Each wall is flat, endless, passes through zero and stands at right angles to its row. A trip goes straight from one point to another. Which walls does it cross, in order?
(in the rows, 100 means zero)

Walls:
(1): 129,69
(2): 129,94
(3): 68,163
(4): 122,166
Trips:
104,128 to 121,63 -> 2, 1, 3, 4
131,102 to 75,41 -> 4, 2
75,112 to 140,90 -> 2, 1, 3
69,38 to 92,112 -> 1, 3, 4
128,88 to 102,117 -> 4, 3, 1, 2
81,146 to 96,37 -> 4, 3, 1, 2
89,96 to 94,107 -> 4
64,78 to 99,48 -> 1, 2
113,78 to 147,122 -> 4

Walls:
(1): 134,70,119,74,126,76,132,83,87
(2): 24,118,143,116,96,106,140,92,104
(3): 73,93,96,67,98,124,44,67,79
(4): 81,145,125,145,129,80,60,60,109
(5): 65,167,131,126,76,75,114,116,96
Trips:
165,63,118,121,136,74,134,53,130 to 98,90,125,95,91,121,83,62,100 -> 3, 2
32,65,60,88,108,78,75,117,117 to 140,111,80,84,121,118,95,89,90 -> 2, 1
75,140,107,121,59,71,74,95,112 to 81,183,132,90,100,128,195,72,53 -> 3, 1
104,144,108,154,120,80,86,110,116 to 160,67,86,103,122,127,91,131,57 -> 2, 5, 1, 4
104,62,101,53,101,119,80,101,153 to 168,104,119,102,23,124,105,128,89 -> 3, 1, 5
98,133,124,109,119,91,143,98,135 to 89,63,75,90,89,71,116,104,103 -> 4, 5, 2
115,89,91,107,138,110,82,104,117 to 136,95,148,68,81,53,103,109,99 -> 3, 4, 5

Walls:
(1): 118,114,97,74,74,56,88,149,113,102,18,53,73,33,64,134,78,103
(2): 118,102,146,144,116,133,58,107,130,80,115,98,113,116,82,41,138,148
(3): 177,108,95,80,69,130,101,119,75,125,101,98,86,59,21,93,98,54
(4): 97,99,125,102,108,138,98,87,137,66,164,148,36,187,104,121,99,103
(5): 86,125,79,106,95,112,72,50,133,132,64,63,67,126,58,85,75,107
(6): 114,92,123,157,126,94,145,84,63,140,106,112,123,126,72,101,155,76
(7): 78,71,67,131,67,178,104,49,128,70,88,92,89,147,85,88,37,111
(8): 107,127,54,108,112,145,127,77,58,82,117,136,72,104,116,92,155,58
Trips:
78,88,77,119,72,92,111,171,131,80,136,43,81,133,65,127,106,120 to 142,126,132,75,46,140,74,125,66,41,106,103,145,58,134,83,86,104 -> 5, 3, 4, 7, 8
98,147,102,74,90,116,140,130,127,93,113,111,65,69,115,104,128,99 to 91,112,74,90,59,98,104,140,69,82,119,109,51,108,134,125,104,78 -> none
107,125,106,106,70,65,93,135,124,104,61,65,85,67,73,85,119,110 to 113,143,55,63,94,159,126,128,92,142,77,98,95,135,70,101,95,123 -> 2, 7, 8, 4
80,63,117,46,65,93,105,150,133,40,95,99,144,147,92,69,78,130 to 88,135,76,81,134,83,69,117,102,156,142,122,100,117,121,101,89,119 -> 1, 7, 2, 5
124,89,52,135,49,65,90,99,152,85,93,87,132,118,88,96,58,95 to 89,69,101,83,179,122,108,99,129,47,171,118,64,53,102,108,127,80 -> 3, 4, 2, 1, 5, 8, 7

Walls:
(1): 100,144,101,122,117,68,147,140,127,97,71,137,104,53,100,97,151,66,105,95,77,86,107,126,83,57,134,55,113,119,107,29,73,62,103,87,106,112,72,108,118,74,47,59,86,115,105,75
(2): 103,89,48,131,165,68,58,91,40,139,60,67,119,70,144,87,139,155,147,110,87,107,104,164,89,96,130,108,120,138,69,91,101,127,88,104,107,96,99,146,137,132,77,83,96,115,143,141
(3): 94,116,77,94,58,60,79,101,74,129,80,63,58,21,121,55,121,164,108,109,82,55,78,82,106,179,73,113,44,90,137,101,114,118,152,127,120,85,120,77,105,102,82,52,128,89,99,168
(4): 124,102,129,89,102,83,96,48,84,150,81,91,30,68,57,109,123,92,112,102,75,72,87,132,60,99,85,143,130,127,107,81,132,82,116,72,107,38,93,144,153,99,40,123,74,140,55,122
(5): 143,59,104,95,95,115,53,125,52,143,62,104,22,129,99,60,120,108,71,144,98,153,127,123,126,91,117,70,93,106,81,78,110,144,91,137,122,139,97,121,116,123,151,110,151,111,111,41
Trips:
144,65,69,119,111,116,71,117,135,133,89,111,98,92,134,137,71,148,114,127,118,115,81,116,90,79,124,112,107,117,107,106,97,65,57,93,38,106,99,99,94,105,144,105,89,151,75,116 to 116,83,83,35,65,81,104,106,125,87,100,142,152,98,80,107,107,109,101,108,107,97,127,85,75,126,91,104,94,116,112,156,83,96,96,147,130,139,84,128,104,104,143,92,85,128,96,102 -> 2, 5
87,94,66,118,86,176,147,128,93,101,65,57,96,103,124,119,120,30,90,118,112,93,120,91,76,80,100,83,91,87,96,100,68,118,108,45,79,134,114,109,131,100,113,122,123,117,115,123 to 125,94,97,75,137,67,123,127,108,55,88,97,144,109,119,118,110,64,52,195,85,85,110,112,74,102,90,124,88,84,30,125,87,64,103,93,88,157,62,90,114,93,94,131,61,93,128,83 -> 5
96,71,63,102,102,144,131,148,90,147,117,41,121,64,19,69,100,136,89,57,103,90,79,100,97,85,51,79,35,136,83,121,69,158,73,62,114,146,68,88,153,121,89,76,126,118,85,114 to 110,105,113,98,49,106,73,83,92,86,46,91,77,63,74,138,134,111,57,130,131,66,79,82,57,97,148,124,105,119,88,93,108,109,85,95,77,104,99,123,105,148,45,58,86,108,108,147 -> 4, 1, 5

Walls:
(1): 133,104,131,112,109,98,145,87,120,93,108,90,104,80,96,120,86,88,119,89,110,119,70,119,70,87,120,87,60,135,108,96,60,80,113,108,98,114,107,105,97,126,74,99,130,101,114,67
(2): 82,81,68,120,128,71,138,122,109,117,87,105,40,140,169,136,98,75,95,132,110,67,94,107,152,111,126,86,124,100,83,102,134,110,93,143,106,130,114,121,99,92,100,85,83,73,121,147
(3): 151,80,117,106,113,145,131,122,65,91,119,118,96,96,90,105,143,96,104,86,65,127,94,112,110,108,113,126,130,101,93,103,88,66,55,116,96,99,113,5,103,165,76,106,102,112,135,102
(4): 135,110,75,127,94,108,116,56,30,62,73,119,78,101,109,110,84,86,84,109,92,123,160,115,119,106,114,85,99,76,109,139,110,116,124,119,159,101,92,92,103,156,135,92,66,92,70,93
(5): 68,85,112,107,97,114,125,95,158,114,98,68,95,104,107,68,108,133,95,90,91,78,72,97,135,81,84,155,131,123,127,50,146,107,93,175,106,94,89,90,125,92,115,80,126,144,81,97
(6): 56,74,73,101,159,150,125,146,89,109,121,90,38,100,96,19,85,45,105,115,102,102,117,101,101,68,84,92,66,67,72,90,90,52,136,102,89,63,59,122,58,114,82,54,73,102,104,114
(7): 99,105,138,73,91,96,92,69,109,127,118,65,125,117,101,62,105,88,74,85,83,107,89,75,116,67,127,112,117,115,117,110,98,48,71,110,100,99,120,103,100,76,87,78,136,113,92,117
Trips:
82,85,114,122,92,108,85,115,98,113,125,129,88,96,116,100,88,85,129,113,95,106,149,129,135,82,76,37,84,115,93,88,156,99,126,102,123,110,93,101,100,91,98,152,88,127,101,88 to 110,112,100,148,108,45,85,108,110,95,127,101,84,128,121,101,104,97,122,81,98,97,91,75,78,87,97,97,100,88,98,117,39,145,143,96,120,96,114,143,78,118,119,73,81,109,99,86 -> 1
70,140,116,91,71,137,87,93,90,104,146,134,119,95,97,114,115,103,122,103,106,85,70,81,78,100,121,97,76,85,79,95,80,85,98,92,89,60,162,132,105,86,85,114,138,111,71,62 to 33,98,43,125,92,103,112,94,92,87,92,46,139,114,93,104,88,146,101,90,128,60,109,82,109,129,90,115,71,64,112,92,132,104,86,129,141,126,144,119,146,107,54,104,93,93,97,76 -> 5, 1, 7, 2, 4

Walls:
(1): 117,90,93,88,35,70,65,102,72,77,96,154,74,139,108,82,62,97,89,111,94,126,59,124,118,114,82,125,107,82,120,133,40,109,92,101,101,111,116,93,68,108,77,93,166,78,157,94
(2): 112,109,103,142,90,92,117,77,128,58,109,97,110,96,109,115,116,120,107,95,128,101,130,109,129,101,135,127,72,141,112,69,101,121,101,113,100,95,80,110,124,176,52,75,139,112,106,125
(3): 61,72,124,151,98,72,164,139,133,106,121,107,108,93,97,81,69,84,97,95,86,123,121,124,88,72,125,111,90,150,90,68,110,76,115,81,127,91,77,103,88,94,115,84,80,96,70,101
(4): 74,115,136,63,91,74,126,86,117,92,66,107,99,34,36,133,110,47,103,92,93,116,92,140,92,7,94,86,91,71,84,172,90,78,39,44,161,45,105,142,82,97,112,135,107,140,86,102
(5): 82,97,129,74,133,77,80,112,58,120,65,79,104,104,81,123,72,83,80,141,154,49,132,137,132,131,92,86,121,35,116,101,142,52,140,67,156,81,126,123,145,86,115,89,103,123,131,122
(6): 69,81,85,145,95,62,100,114,94,99,85,138,99,119,42,70,85,150,79,75,96,82,78,89,64,108,76,45,97,47,96,106,72,86,68,111,81,81,74,140,137,79,95,89,115,160,127,117
(7): 66,100,35,55,101,114,73,151,82,144,95,123,114,105,131,78,126,87,107,56,126,113,102,127,122,89,86,23,66,106,105,39,93,120,65,108,151,110,120,129,109,82,95,90,109,86,48,110
(8): 108,69,96,119,88,100,125,110,139,96,60,124,109,124,88,98,53,103,65,75,113,75,99,170,124,160,55,86,142,103,71,104,128,102,82,98,155,195,125,75,73,119,100,94,87,147,122,123
(9): 124,88,78,141,103,94,80,93,86,103,147,107,108,80,92,117,89,73,80,87,121,77,89,118,108,44,102,99,112,128,119,114,140,117,100,99,127,122,84,57,59,117,103,126,77,51,87,169
Trips:
139,20,71,157,103,89,67,113,130,92,117,107,76,79,59,104,151,122,57,105,57,157,71,72,78,59,121,96,112,93,116,97,60,80,131,130,76,93,118,111,116,91,161,118,112,62,63,114 to 60,60,88,140,78,81,62,109,165,146,111,126,77,62,18,110,116,113,115,110,139,89,99,121,112,122,72,101,114,128,118,135,124,116,109,131,98,84,54,67,106,104,43,111,86,106,104,102 -> 1, 2, 4, 8
129,109,66,41,89,104,70,84,109,74,107,104,85,112,47,88,86,119,89,77,93,84,146,132,125,59,127,111,79,121,91,112,80,74,118,88,128,130,56,115,80,77,149,130,98,62,87,100 to 109,118,95,76,96,124,117,59,81,150,113,88,121,105,92,107,90,104,132,66,142,108,73,72,95,89,102,64,68,105,99,96,144,100,89,54,46,87,66,127,149,159,85,75,60,124,47,121 -> 1, 3, 2, 6
91,128,70,138,89,90,82,81,90,126,107,114,112,113,56,85,75,92,79,154,79,112,74,92,86,84,95,74,135,93,106,94,67,64,150,153,26,123,112,82,119,136,37,124,78,101,121,91 to 144,112,56,130,82,145,73,165,84,93,117,137,97,66,86,79,129,135,125,75,62,95,112,121,69,104,129,140,119,78,84,78,66,168,50,64,127,98,103,126,94,107,126,75,106,125,86,140 -> 2, 7, 8, 4

Walls:
(1): 91,108,100,80,88,88,83,33,119,96,63,83,83,56,98,64,104,52,119,114,97,104,78,90,111,57,77,106,70,57,121,88,116,142,114,63,101,131,130,104,58,111,30,101,114,81,110,110
(2): 151,144,99,50,123,95,138,123,114,103,173,87,87,108,84,114,45,121,189,150,63,108,94,115,86,113,84,129,79,81,126,125,123,114,111,105,69,122,82,93,105,178,105,132,122,127,61,103
(3): 91,103,20,66,98,68,100,109,99,90,86,129,53,139,123,113,88,84,142,87,102,60,109,52,76,78,136,82,108,104,110,15,96,132,119,118,104,107,100,113,67,48,103,80,31,95,26,119
(4): 96,73,73,110,59,51,106,66,91,90,76,109,86,49,109,98,79,122,102,125,67,59,105,120,98,157,103,97,69,135,100,98,149,75,47,28,90,122,121,105,91,117,110,143,120,95,142,73
(5): 75,110,114,138,83,96,126,112,65,70,146,122,61,107,94,99,110,106,47,104,94,98,119,92,99,110,91,56,161,62,76,73,100,113,149,117,86,95,107,119,70,65,106,85,157,49,153,80
(6): 48,130,100,74,125,91,149,71,71,72,133,78,113,126,108,58,118,114,97,117,114,121,79,48,110,58,124,111,89,79,53,119,117,116,94,53,34,91,136,106,107,131,101,67,107,147,122,121
(7): 116,135,153,145,72,136,71,122,86,82,38,121,112,111,105,99,83,25,89,81,127,65,91,90,111,102,135,112,89,106,72,97,70,101,27,110,117,75,123,129,127,95,104,90,99,102,61,70
Trips:
165,100,109,83,64,83,131,102,80,84,34,91,142,128,128,116,142,142,121,81,110,104,100,159,94,45,87,129,39,98,102,84,67,60,93,80,80,172,88,102,120,152,139,79,119,44,110,77 to 105,128,138,42,117,107,78,128,99,106,122,113,155,77,133,86,139,82,94,120,94,101,81,100,84,106,112,103,103,117,115,122,109,71,106,37,153,143,129,85,156,94,73,95,155,101,119,88 -> 6
55,119,96,81,100,107,128,78,114,106,112,113,77,157,100,89,145,83,95,130,94,58,133,89,115,122,87,85,82,86,77,82,46,78,53,80,130,85,74,93,150,137,71,92,84,78,138,113 to 85,152,79,107,131,91,125,19,134,137,139,94,123,35,59,106,54,127,123,128,128,62,80,113,107,98,96,118,83,111,96,92,93,88,64,139,79,118,100,153,124,98,75,73,84,105,143,74 -> 5, 1, 2, 7
126,87,115,72,104,91,91,104,64,64,109,61,117,58,79,95,89,101,60,100,86,89,68,77,130,57,135,86,42,110,47,138,148,117,87,150,163,86,58,104,89,75,131,116,60,92,5,85 to 92,85,103,108,92,60,93,45,65,107,103,89,109,91,97,73,95,86,105,101,52,109,79,65,114,89,105,91,114,109,98,128,31,108,112,55,115,111,79,81,102,89,124,80,103,92,90,86 -> 6, 1, 4, 7, 3, 5
115,58,116,69,118,99,95,100,93,165,73,113,135,104,101,130,115,58,145,117,105,65,125,134,75,80,42,139,97,62,140,103,99,127,100,53,134,99,139,158,125,93,75,103,85,73,123,93 to 120,95,102,120,51,100,83,102,141,100,99,116,69,126,93,97,25,107,121,82,100,77,151,97,57,53,135,97,123,118,125,111,104,136,89,121,124,47,120,89,128,77,109,102,111,157,72,126 -> 3, 4, 1

Walls:
(1): 75,107,123,141,79,86,108,50,57,109,134,117,74,130,55,79,109,128,127,119,124,113,123,103,89,101,101,95,129,112,75,124,115,110,130,77,95,113,71,95,49,108,102,129,152,98,90,100
(2): 77,119,142,78,78,79,142,66,108,128,94,84,140,64,107,123,75,108,103,103,70,135,92,99,61,106,105,115,114,100,141,117,88,81,133,89,59,90,96,95,74,106,129,95,77,87,107,84
(3): 88,98,81,30,73,94,53,73,103,17,75,81,117,23,79,130,111,100,81,163,109,122,121,150,120,98,82,89,91,111,92,99,96,101,54,82,104,121,100,72,126,112,72,155,124,83,84,95
(4): 55,105,130,137,121,62,70,54,96,123,137,133,92,144,151,121,109,113,83,84,108,54,126,86,124,104,139,80,112,89,43,138,75,151,106,136,63,115,33,59,110,91,141,116,98,120,67,66
(5): 98,90,99,69,76,95,119,99,124,51,121,82,124,110,56,73,87,107,139,77,111,102,78,143,80,125,80,134,192,153,70,70,84,110,95,101,57,83,86,57,92,120,47,121,96,107,126,73
(6): 89,80,123,62,78,95,88,153,85,84,76,96,96,74,82,113,152,108,64,116,86,113,39,67,122,131,153,45,114,97,118,120,107,75,115,85,95,94,126,71,101,115,111,108,109,108,96,145
(7): 121,78,101,45,75,107,114,85,100,176,145,85,154,114,97,101,88,129,160,109,64,60,63,123,103,69,107,102,83,54,115,106,60,76,63,92,74,89,102,109,53,121,52,162,119,131,181,64
Trips:
30,122,152,114,74,39,117,74,64,95,59,120,97,127,75,162,65,104,76,112,88,120,126,97,63,86,76,82,153,117,123,119,96,39,32,83,67,89,97,102,93,123,90,105,64,91,103,115 to 86,130,65,70,71,165,96,136,127,104,65,64,143,104,61,137,94,114,160,123,77,90,86,119,121,74,125,136,75,131,154,106,99,124,83,75,147,104,131,110,54,64,37,54,116,35,124,86 -> 4, 7, 1, 6
103,63,162,40,69,77,112,100,90,90,98,95,106,71,77,107,134,107,79,118,68,111,112,53,140,45,135,132,134,98,116,85,26,73,133,132,79,107,76,150,78,78,62,127,104,124,88,143 to 95,106,109,103,129,110,155,90,71,130,111,108,114,94,78,110,153,84,79,108,65,107,90,72,109,112,128,40,60,105,5,58,57,73,103,61,172,36,138,125,89,136,95,133,20,66,100,113 -> 1, 5, 3, 2
92,86,106,85,74,96,83,83,111,96,101,147,81,117,112,82,82,81,89,105,109,69,104,105,65,101,89,124,29,71,108,82,46,135,139,91,70,146,76,91,113,99,97,101,90,130,96,105 to 133,65,127,72,128,85,113,148,143,133,172,119,80,108,65,84,102,60,93,77,120,79,63,140,100,110,148,112,79,125,18,101,97,118,8,59,184,73,106,162,145,92,118,69,129,80,47,83 -> 7, 4
83,119,99,54,107,140,134,92,103,90,119,120,129,131,143,95,124,116,85,107,117,82,94,56,93,102,130,74,11,117,101,147,123,95,115,109,99,159,46,139,41,73,122,121,123,126,75,97 to 104,140,110,97,102,87,82,141,101,60,126,100,128,83,132,106,136,127,102,62,80,136,103,47,18,102,136,119,81,161,136,110,84,126,129,41,99,152,172,119,101,91,109,39,81,99,122,113 -> 7, 1, 4
75,148,77,114,91,118,101,88,86,102,80,93,69,113,103,161,74,58,61,40,103,77,81,98,148,62,128,112,101,77,107,53,78,99,107,73,99,156,156,63,73,105,128,85,107,111,82,95 to 69,99,64,98,107,63,89,78,98,82,88,125,116,107,127,100,145,84,71,82,110,118,93,128,116,117,152,122,80,90,128,129,87,112,108,106,116,91,88,82,170,93,101,110,89,81,138,84 -> 3
111,107,77,80,84,83,106,50,117,64,63,106,64,90,104,90,90,64,75,109,89,82,43,112,99,87,100,65,128,106,123,94,124,140,45,113,78,106,147,62,103,137,81,94,84,122,115,137 to 105,113,38,95,134,134,85,111,52,124,139,88,99,74,155,116,115,89,78,102,92,117,146,90,111,115,147,107,48,102,124,77,19,100,38,115,114,125,114,118,102,77,141,94,109,115,83,128 -> 5, 4, 6
149,129,90,99,114,56,139,155,118,109,85,105,117,146,80,104,84,106,114,117,90,78,70,73,91,114,138,122,89,72,149,126,99,70,108,88,95,102,91,82,98,145,141,39,98,80,87,140 to 84,74,70,80,133,109,67,60,61,80,85,120,110,59,68,75,46,97,82,122,98,96,96,116,102,134,86,106,119,153,137,151,154,119,97,57,130,122,88,118,147,138,70,95,71,80,127,126 -> 3, 5, 2, 1

Walls:
(1): 99,78,79,142,127,117,117,121,163,77,82,26,109,106,36,92,96,82,99,132,38,126,54,115,94,111,62,124,118,102,80,174,93,131,134,96,103,87,114,122,119,110,108,119,37,50,69,69
(2): 80,99,121,87,159,86,64,122,76,79,135,107,62,86,82,121,73,101,89,102,114,117,137,67,95,118,114,68,123,114,159,109,61,87,73,96,80,84,95,117,162,112,96,71,139,104,71,92
(3): 100,138,86,89,120,114,109,68,120,91,105,65,72,126,137,66,80,79,97,102,162,25,100,121,124,46,118,95,112,105,95,113,106,97,112,160,98,106,108,60,125,107,69,112,149,123,65,117
(4): 82,136,72,80,73,107,86,89,121,123,62,81,82,122,111,101,77,107,123,117,82,128,65,80,113,67,120,80,130,81,84,98,84,75,116,83,63,100,67,142,72,92,112,65,95,142,52,98
(5): 52,78,88,46,103,80,76,95,100,121,43,54,58,69,146,123,91,122,75,87,52,103,76,89,91,149,128,107,80,148,106,121,98,99,84,89,107,77,114,93,103,130,128,127,105,128,81,74
(6): 91,105,69,77,110,11,114,87,121,95,152,68,119,105,113,68,78,109,85,126,98,68,88,79,121,74,57,106,65,75,101,68,100,100,126,85,129,84,110,69,90,60,92,96,80,155,156,159
(7): 114,122,111,83,147,67,83,123,85,106,68,99,110,84,76,136,117,93,79,70,71,93,130,195,105,117,150,55,69,68,65,31,156,99,113,73,142,103,98,121,124,82,116,115,114,144,101,110
Trips:
100,99,98,111,116,124,97,121,112,98,70,80,154,142,134,115,66,120,91,88,99,89,63,116,84,134,113,76,102,113,120,119,112,78,113,136,119,88,107,57,68,113,82,74,113,76,94,115 to 153,76,55,114,62,82,139,115,100,101,161,83,118,47,100,128,85,122,112,127,154,134,84,80,143,119,37,130,108,73,135,100,50,42,105,115,119,108,142,78,88,102,108,88,72,119,104,92 -> 6, 5, 3
117,87,163,64,83,69,127,96,101,75,56,50,111,70,86,90,94,72,108,114,55,114,159,55,103,78,113,148,58,73,58,104,107,73,110,69,84,130,142,101,123,123,104,109,113,87,105,145 to 155,102,143,149,85,99,98,83,108,116,96,144,81,110,147,100,101,48,117,73,66,116,131,78,118,120,120,143,140,102,112,96,140,92,62,172,131,56,86,39,52,133,143,118,129,121,124,87 -> 1, 6, 7, 3
